Rows are points. To make a cloud, some directions were put in groups of two or more. Within a group, all points are equally far from the middle, so they leave a hole (a ring in 2 directions, a hollow ball in 3). The other directions are filled evenly. Then the cloud was stretched, turned, moved and blurred a little. Count the holes, and give their numbers of directions, smallest first.

Cloud (21 x 3)
[[ 0.59 -0.46 -0.01]
 [ 0.15 -0.14 -0.70]
 [-0.51 -0.29  0.03]
 [-0.72  0.23 -0.38]
 [-0.13  0.45 -0.42]
 [-0.07  0.72  0.56]
 [ 0.43  0.62  0.16]
 [-0.25 -0.23  0.49]
 [ 0.04  0.68  0.44]
 [-0.32  0.55 -0.36]
 [-0.50  0.12  0.05]
 [ 0.54 -0.30  0.34]
 [ 0.43 -0.30 -0.63]
 [ 0.77  0.38  0.04]
 [ 0.65  0.56  0.04]
 [ 0.32 -0.48  0.37]
 [ 0.15  0.69 -0.56]
 [ 0.10  0.01  0.38]
 [ 0.37  0.13  0.37]
 [ 0.04  0.32 -0.65]
 [ 0.33  0.68 -0.18]]
Holes: 0

Cloud (28 x 4)
[[ 0.18 -0.59 -0.59  0.41]
 [-0.26 -0.09 -0.25 -0.84]
 [-0.37  0.24 -0.06 -0.75]
 [ 0.36 -0.68  0.05  0.35]
 [-0.45  0.36 -0.20 -0.65]
 [ 0.26  0.53  0.32 -0.13]
 [ 0.03  0.63 -0.49  0.14]
 [-0.56  0.15  0.07  0.56]
 [-0.78 -0.20  0.01  0.24]
 [ 0.11 -0.79  0.20 -0.33]
 [-0.22  0.70 -0.29 -0.22]
 [ 0.35 -0.67  0.02  0.39]
 [ 0.37 -0.71  0.18 -0.26]
 [-0.60 -0.23  0.42  0.01]
 [ 0.44 -0.64  0.14 -0.35]
 [-0.19 -0.18 -0.17 -0.86]
 [-0.16 -0.37  0.12 -0.79]
 [-0.34  0.57 -0.47  0.21]
 [-0.52  0.44 -0.39  0.34]
 [-0.28  0.57 -0.05 -0.48]
 [ 0.38 -0.17  0.29  0.52]
 [ 0.23 -0.32 -0.63 -0.59]
 [ 0.14 -0.59 -0.65  0.33]
 [ 0.24  0.36 -0.63  0.34]
 [-0.18  0.68 -0.42 -0.01]
 [-0.19 -0.22 -0.53 -0.75]
 [ 0.17  0.56  0.28 -0.21]
 [-0.15  0.17  0.51  0.37]]
Holes: 2 (2, 2)

Cloud (54 x 6)
[[-0.41  0.04  0.64 -0.60  0.28 -0.28]
 [-0.49  0.60  0.10  0.27  0.17 -0.29]
 [-0.32  0.26  0.07  0.40  0.29  0.57]
 [-0.36  0.02  1.08  0.17  0.35 -0.24]
 [-0.17  0.42 -0.42  0.16  0.21 -0.16]
 [ 0.49 -0.07  0.48 -0.16  0.51 -0.21]
 [-0.73  0.24  0.54 -0.13  0.04 -0.51]
 [-0.46  0.20  0.44  0.50  0.28  0.37]
 [ 0.12  0.47 -0.20  0.48  0.22 -0.43]
 [ 0.48 -0.40  0.34 -0.13  0.07 -0.46]
 [ 0.06  0.66 -0.07 -0.53  0.32  0.07]
 [-0.07  0.69  0.24 -0.66  0.27 -0.10]
 [ 0.57 -0.37  0.20 -0.03  0.00 -0.45]
 [ 0.05  1.00  0.67 -0.11 -0.27 -0.11]
 [ 0.17  0.32  0.77  0.65  0.29 -0.44]
 [ 0.05 -0.21  0.51  0.69  0.03 -0.73]
 [-0.07  0.33 -0.08  0.48 -0.17 -0.67]
 [ 0.30 -0.24  0.13  0.38  0.51 -0.09]
 [ 0.47  0.64  0.33 -0.42  0.28 -0.54]
 [-0.40  0.14  0.62 -0.30 -0.67 -0.32]
 [ 0.05  0.49 -0.06  0.51  0.17 -0.52]
 [ 0.36  0.21 -0.40 -0.09 -0.38 -0.31]
 [-0.65  0.36  0.28  0.09 -0.09 -0.58]
 [ 0.21  0.78  0.08  0.66 -0.41  0.14]
 [-0.37  0.30  0.44  0.51 -0.38  0.46]
 [ 0.07  0.14  0.09  0.09  0.14  0.81]
 [ 0.14 -0.24  0.98  0.66 -0.60 -0.29]
 [ 0.56  0.34 -0.12  0.27  0.42 -0.22]
 [ 0.67  0.71 -0.16  0.38 -0.04  0.29]
 [ 0.64  0.17 -0.03  0.76 -0.57 -0.04]
 [-0.21  0.52 -0.36  0.13  0.33  0.11]
 [ 0.83  0.55 -0.02  0.01 -0.46  0.15]
 [ 0.42  0.19  0.70  0.81 -0.64 -0.31]
 [ 0.18  0.83  0.24  0.65 -0.41  0.05]
 [ 0.69  0.77  0.34 -0.26 -0.42  0.03]
 [-0.37  0.82  0.26  0.31  0.12 -0.13]
 [ 0.81  0.38  0.22  0.12  0.35  0.07]
 [ 0.23  0.35  1.05  0.19  0.27 -0.62]
 [ 0.37  0.30  0.04 -0.45 -0.16 -0.69]
 [ 0.14  0.94  0.67  0.02 -0.50 -0.14]
 [ 0.39 -0.15  0.06  0.44  0.45 -0.23]
 [-0.25  0.65  0.44 -0.64  0.22 -0.30]
 [ 0.31  0.64  0.93  0.14  0.19 -0.60]
 [ 0.35  0.25 -0.28 -0.31 -0.17 -0.49]
 [-0.36  0.23  0.82  0.43 -0.21  0.36]
 [ 0.38  0.27 -0.04 -0.43 -0.25 -0.63]
 [ 0.60  0.45  0.44 -0.30  0.35 -0.50]
 [ 0.33 -0.14  0.43 -0.13  0.57  0.05]
 [-0.65  0.54  0.48 -0.03  0.15 -0.39]
 [ 0.60 -0.12  0.28  0.63 -0.12  0.53]
 [-0.09  0.82  0.56 -0.51  0.03  0.09]
 [ 0.09  0.41 -0.35  0.34  0.15 -0.41]
 [-0.37  0.24  0.60 -0.18 -0.74 -0.30]
 [-0.42  0.59  0.44 -0.09 -0.02 -0.75]]
Holes: 3 (2, 2, 2)
